Each row of a before or after table is a point. One or more steps were done to the points. Then noise was added and the rows were shuffled. The steps act on columns, c1 being the first. Write out the steps. A step turns or swaps two columns, mirrors them in a line or flattens them onto one, adds a multiple of one to another, or multiplies or shifts one. Angles are multiples of 10 degrees, from the lower column toward the higher: turns from -170 to 170, lines from 10 to 170 but not 90. Use the fewest steps. Two steps may share a column if one is a turn and the other turns, adds or multiplies; they go together, in the order done. Otherwise the lowest column goes first.

Before (14 x 3)
+0.25  +0.04  -0.34
+0.12  -0.55  -0.58
+0.30  -0.43  +0.51
-0.04  -0.05  +0.17
-0.01  +0.76  +0.07
+0.19  -0.05  -0.71
-0.12  -0.34  -0.45
-0.28  +0.36  -0.79
+0.35  +0.05  -0.46
-0.45  +0.37  -0.41
+0.40  -0.48  -0.16
-0.09  +1.23  +0.53
+0.29  -0.48  -0.15
+0.27  -0.47  -0.46
After (14 x 3)
+0.87  -0.14  -0.46
+0.67  +0.51  -0.52
-0.02  +0.83  -0.26
+0.30  -0.66  +0.00
+0.77  -0.16  -0.46
+0.40  +0.13  -0.56
-0.10  -0.16  +0.05
-0.47  +0.55  +0.06
+0.94  +0.04  -0.65
-0.63  +0.47  +0.66
+0.91  +0.09  -0.79
-1.40  +0.39  +1.30
+0.61  +0.37  -0.27
+0.45  +0.28  -0.19
Steps: turn c2 and c3 by 50 degrees; add -1 times c3 to c1

Before (8 x 8)
+0.39  -0.01  +0.29  -0.19  -0.36  +0.39  +0.41  -0.09
-0.02  +0.49  -0.20  +0.10  -0.43  -0.04  +0.39  -0.08
-1.01  +0.70  -0.35  +0.51  +0.47  +0.36  -0.35  -1.35
-0.24  -0.41  +0.04  +0.42  -0.39  -0.32  -0.41  +0.70
+0.36  -0.54  -0.10  -0.08  -0.32  -0.42  -0.08  -0.53
-0.24  -0.34  +0.00  -0.27  -0.55  +0.03  +0.44  -0.52
-0.09  -0.63  +0.15  +0.33  +0.04  -0.61  +0.17  +0.29
-0.58  +0.10  +0.54  -0.35  -0.12  -0.65  -0.18  +0.01
After (8 x 8)
-0.10  +0.04  -0.37  +0.41  -0.27  -0.23  -0.11  -0.52
-0.14  +0.00  -0.16  -0.07  -0.39  +0.08  +0.37  -0.02
+0.60  +0.02  -0.05  -0.39  -0.09  -0.86  -0.22  -0.02
+0.33  +0.02  +0.08  -0.08  -0.54  +0.04  +0.44  -0.53
+0.01  -0.03  +0.47  +0.62  -0.40  +0.09  +0.42  -0.10
+0.05  -0.02  -0.03  -1.43  +0.48  +0.49  -0.34  -1.32
-0.27  -0.01  -0.17  -0.60  -0.41  -0.28  -0.42  +0.74
-0.28  -0.03  -0.24  -0.29  +0.07  -0.56  +0.18  +0.31
Steps: turn c1 and c4 by 120 degrees; multiply c4 by 1.3; multiply c2 by 0; turn c3 and c6 by -40 degrees

Before (12 x 11)
-0.35  +0.16  +0.93  +0.44  +0.07  -0.08  +0.58  +0.05  +0.46  -0.35  -0.24
+0.53  -0.01  -0.10  -0.15  -0.11  -1.06  -0.17  -0.22  -0.14  +0.18  +0.38
+0.20  -0.03  -0.15  -0.04  +0.27  -0.03  -0.37  +0.32  -0.39  -0.35  -0.34
+0.69  +0.19  +0.56  -0.26  -0.58  +0.13  -0.52  +0.39  +0.00  -0.66  +0.29
-0.55  +0.06  +0.22  +0.33  -0.05  -0.23  +0.46  -0.62  +0.17  +0.03  +0.64
+0.49  +0.25  -0.02  -0.74  +0.49  +0.31  +0.19  +0.38  -0.17  -0.72  -0.27
-0.33  -0.84  +0.57  -0.67  -0.63  -0.51  -0.26  +0.48  -0.22  -0.24  +0.22
+0.21  -0.32  +0.43  +0.42  +0.33  +0.35  +0.34  +0.34  +0.37  +0.41  -0.31
-0.55  +0.50  -0.06  -0.10  -0.49  +0.06  +0.46  +0.19  -0.72  +0.57  -0.55
-0.01  +0.43  +0.53  -0.32  +0.38  -0.69  +0.00  -0.19  -0.60  -0.28  +0.81
-0.31  -0.65  +0.86  -0.80  +0.27  -0.57  -0.55  -0.33  +0.34  -0.16  +0.26
+0.31  -0.58  +0.37  -0.37  -0.60  -0.79  -0.29  -0.52  -0.74  +0.00  +0.35
After (12 x 11)
-0.26  -0.86  +0.31  -0.43  -0.64  -0.51  +0.34  +0.38  +0.03  -0.24  -0.27
+0.08  -0.02  -0.03  +0.33  +0.27  -0.03  -0.19  +0.44  -0.03  -0.36  -0.31
+0.11  +0.24  +0.82  +0.42  -0.63  +0.14  +0.30  +0.60  +0.00  -0.66  -0.10
-0.35  +0.20  +0.66  +0.75  +0.10  -0.07  -0.16  -0.53  +0.00  -0.36  -0.30
-0.26  +0.07  -0.06  +0.30  -0.06  -0.19  +0.47  -0.64  -0.01  +0.07  +0.64
-0.01  -0.31  +0.44  +0.00  +0.30  +0.34  -0.15  -0.22  +0.00  +0.39  -0.56
+0.01  -0.60  +0.46  -0.38  -0.63  -0.80  +0.09  +0.10  +0.00  -0.01  +0.67
+0.16  +0.00  +0.18  -0.33  -0.09  -1.03  +0.27  +0.05  +0.00  +0.16  +0.36
-0.12  +0.42  +0.48  -0.07  +0.37  -0.72  +0.69  -0.09  +0.01  -0.28  +0.44
-0.17  +0.51  -0.34  -0.69  -0.47  +0.11  -0.39  -0.34  -0.01  +0.61  -0.52
-0.28  -0.65  +0.62  -0.64  +0.26  -0.62  +0.11  +0.42  +0.05  -0.13  +0.55
+0.20  +0.24  +0.22  +0.00  +0.48  +0.35  -0.14  -0.06  +0.00  -0.70  -0.48
Steps: turn c1 and c3 by 30 degrees; multiply c1 by 0.4; add -1 times c10 to c4; turn c7 and c8 by -70 degrees; turn c7 and c11 by -70 degrees; multiply c9 by 0

Before (8 x 14)
+0.20  +0.43  -0.16  +0.01  +0.11  -0.77  +0.78  +0.61  +0.46  +0.62  +0.07  +0.10  -0.46  +0.00
+0.45  +0.24  -0.26  -0.20  -0.30  -0.88  -0.58  -0.14  -0.69  +0.19  +0.02  -0.02  +0.70  -0.27
-0.02  +0.17  -0.43  +0.01  -0.19  -1.12  +0.44  -0.04  -0.34  +0.51  +0.17  -0.24  +0.69  -0.04
-0.52  +0.02  +0.72  +0.48  +0.06  -0.46  +0.48  +0.18  +0.06  -0.07  +0.00  +0.02  -0.53  +0.24
-0.14  -0.70  -0.43  +0.74  +0.10  -0.16  -0.41  +0.03  +0.21  -0.27  -0.19  +0.78  +0.09  +0.49
-0.74  +0.03  +0.77  -0.19  +0.65  -0.66  +0.96  +0.50  +0.32  +0.61  +0.47  +0.15  -0.66  -0.05
+0.19  -0.47  -0.34  +0.44  -0.32  +0.28  -0.02  -0.30  -0.26  -0.41  +0.00  +0.91  +0.04  +0.34
+0.47  +0.13  -0.23  +0.09  +0.04  -0.48  +0.00  -0.56  -0.70  +0.72  -0.15  -0.50  +0.22  -0.53
After (8 x 14)
+0.46  -0.47  -0.24  -0.23  -0.32  -0.50  -0.58  -0.13  -0.68  -0.74  +0.03  -0.02  +0.54  -0.32
+0.21  -0.28  -0.37  +0.46  -0.31  +0.16  +0.01  -0.30  -0.28  +0.20  +0.00  +0.90  -0.35  +0.54
-0.77  +0.59  +0.77  -0.20  +0.70  -0.71  +1.00  +0.47  +0.30  -0.28  +0.46  +0.15  -0.33  -0.51
-0.54  +0.46  +0.71  +0.48  +0.05  -0.44  +0.49  +0.21  +0.05  -0.29  -0.01  +0.00  -0.26  +0.24
-0.03  -0.48  -0.44  +0.02  -0.17  -0.94  +0.46  -0.05  -0.36  -0.67  +0.22  -0.25  +0.46  -0.45
-0.19  -0.47  -0.45  +0.76  +0.09  -0.24  -0.38  +0.00  +0.21  -0.02  -0.18  +0.79  -0.57  +0.50
+0.44  -0.12  -0.24  +0.10  +0.06  -0.35  +0.00  -0.55  -0.72  -0.30  -0.13  -0.52  +0.23  -0.90
+0.19  +0.62  -0.14  -0.01  +0.06  -0.79  +0.78  +0.61  +0.45  -0.34  +0.07  +0.11  +0.09  -0.48
Steps: turn c2 and c13 by 60 degrees; turn c10 and c14 by -50 degrees; turn c6 and c10 by 50 degrees

Before (9 x 24)
+0.49  +0.17  +0.58  +0.92  -0.05  +0.40  -1.63  +0.17  -0.04  +0.28  -0.25  +0.17  +0.02  -0.04  +0.26  +0.18  -0.03  +0.46  +0.30  +0.36  -0.71  +0.44  +0.12  +0.13
-0.10  -0.36  +0.51  -0.47  -0.14  -0.36  +0.44  -0.08  -0.07  +0.21  -0.17  +0.02  -0.03  +0.12  -0.11  +0.21  +0.48  -0.18  +0.55  -0.25  +0.37  -0.48  +0.17  -0.04
+0.36  -0.61  +0.46  -0.20  +0.21  -0.81  +0.41  +0.31  +0.06  +0.29  -0.02  +0.12  +1.61  +0.24  +0.60  -0.03  +0.19  +0.04  -2.11  +0.04  +0.09  +0.08  -0.11  -0.03
-1.25  -0.36  +0.50  +0.79  -0.01  +0.49  +0.42  +0.29  -0.54  -0.55  -0.03  +0.27  +0.02  +0.06  +0.54  -0.04  +0.16  +0.60  +0.33  -0.06  +0.28  +0.61  +0.13  +0.03
+0.17  -0.43  +0.59  +0.14  +0.62  +0.01  -0.80  +0.52  +0.12  +0.30  -0.45  +0.00  +0.00  +0.15  +0.01  +0.25  +0.06  +0.57  +0.77  +0.49  +0.25  +0.17  +0.10  +0.96
-0.79  -0.65  +0.70  -0.30  +0.35  +0.33  +0.35  +0.09  +0.35  +0.37  +0.08  -0.04  -0.03  +0.87  +0.03  -1.22  -0.14  +0.23  +0.27  -0.21  +0.26  +0.74  +0.00  -0.07
-0.46  +0.02  +0.35  -0.01  +0.49  -0.23  +0.50  +0.32  +0.34  +0.31  -0.07  -0.03  +0.37  -0.09  -0.15  +0.24  -0.01  +0.12  -0.20  -0.17  +0.47  +0.16  +0.24  -0.07
-0.60  +0.26  +0.66  +0.06  +0.37  +0.35  -0.97  +0.36  +0.34  +0.34  -0.01  +0.09  +0.09  +0.78  +0.21  +0.31  +0.23  +0.27  +0.62  +0.03  +0.26  +0.56  +0.17  +0.44
+0.47  +0.12  +0.69  +0.08  -1.25  +0.12  +0.33  +0.44  -0.03  -0.18  +0.16  +0.00  -0.11  -0.15  -0.10  +0.22  +0.33  -0.11  +0.60  -0.15  +0.28  +0.58  +0.12  -0.09
After (9 x 24)
+0.45  +0.13  +0.67  +0.05  -1.24  -0.04  +0.24  +0.42  +0.20  +0.20  +0.16  -0.03  +0.08  -0.08  -0.09  +0.23  +0.31  -0.16  +1.81  -0.04  +0.25  +0.60  +0.16  -0.07
-0.61  +0.24  +0.61  +0.07  +0.34  -0.08  -0.37  +0.34  -0.36  -0.29  -0.02  +0.09  +0.14  +0.81  +0.21  +0.35  +0.20  +0.27  +1.88  +0.14  +0.28  +0.52  +0.14  +0.44
+0.15  -0.44  +0.61  +0.16  +0.57  +0.01  -0.42  +0.54  -0.32  -0.54  -0.40  +0.01  +0.06  +0.14  +0.04  +0.23  +0.07  +0.61  +2.29  -0.20  +0.24  +0.16  +0.08  +0.94
-1.24  -0.35  +0.54  +0.78  +0.01  -0.04  -0.06  +0.31  -0.08  +0.41  -0.03  +0.27  +0.10  +0.07  +0.55  -0.05  +0.15  +0.60  +1.01  -0.33  +0.30  +0.57  +0.13  -0.01
+0.36  -0.59  +0.47  -0.21  +0.17  -0.02  +0.30  +0.25  +0.20  -0.27  -0.10  +0.13  +1.55  +0.32  +0.54  -0.01  -0.40  +0.10  -6.32  +0.13  +0.11  +0.08  -0.10  -0.06
-0.11  -0.35  +0.49  -0.46  -0.23  -0.02  +0.26  -0.08  +0.19  +0.01  -0.18  -0.01  +0.18  +0.12  -0.14  +0.19  +0.46  -0.20  +1.66  +0.28  +0.36  -0.49  +0.13  -0.06
-0.83  -0.61  +0.63  -0.28  +0.35  -0.04  +0.39  +0.04  +0.27  -0.16  +0.02  -0.08  -0.10  +0.89  +0.06  -1.17  -0.12  +0.26  +0.80  +0.36  +0.27  +0.74  +0.03  -0.02
+0.46  +0.12  +0.60  +0.92  -0.09  -0.03  -0.98  +0.17  -0.78  -0.49  -0.24  +0.14  +0.02  +0.00  +0.25  +0.16  -0.06  +0.48  +0.89  -0.07  -0.74  +0.45  +0.10  +0.16
-0.45  +0.00  +0.35  +0.00  +0.48  +0.00  +0.53  +0.34  +0.39  -0.18  -0.09  -0.10  +0.34  -0.11  -0.12  +0.27  -0.10  +0.13  -0.60  +0.34  +0.50  +0.18  +0.23  -0.09
Steps: multiply c6 by 0; flatten c7 and c9 onto the line at 40 degrees; turn c10 and c20 by 140 degrees; turn c13 and c17 by -20 degrees; multiply c19 by 3
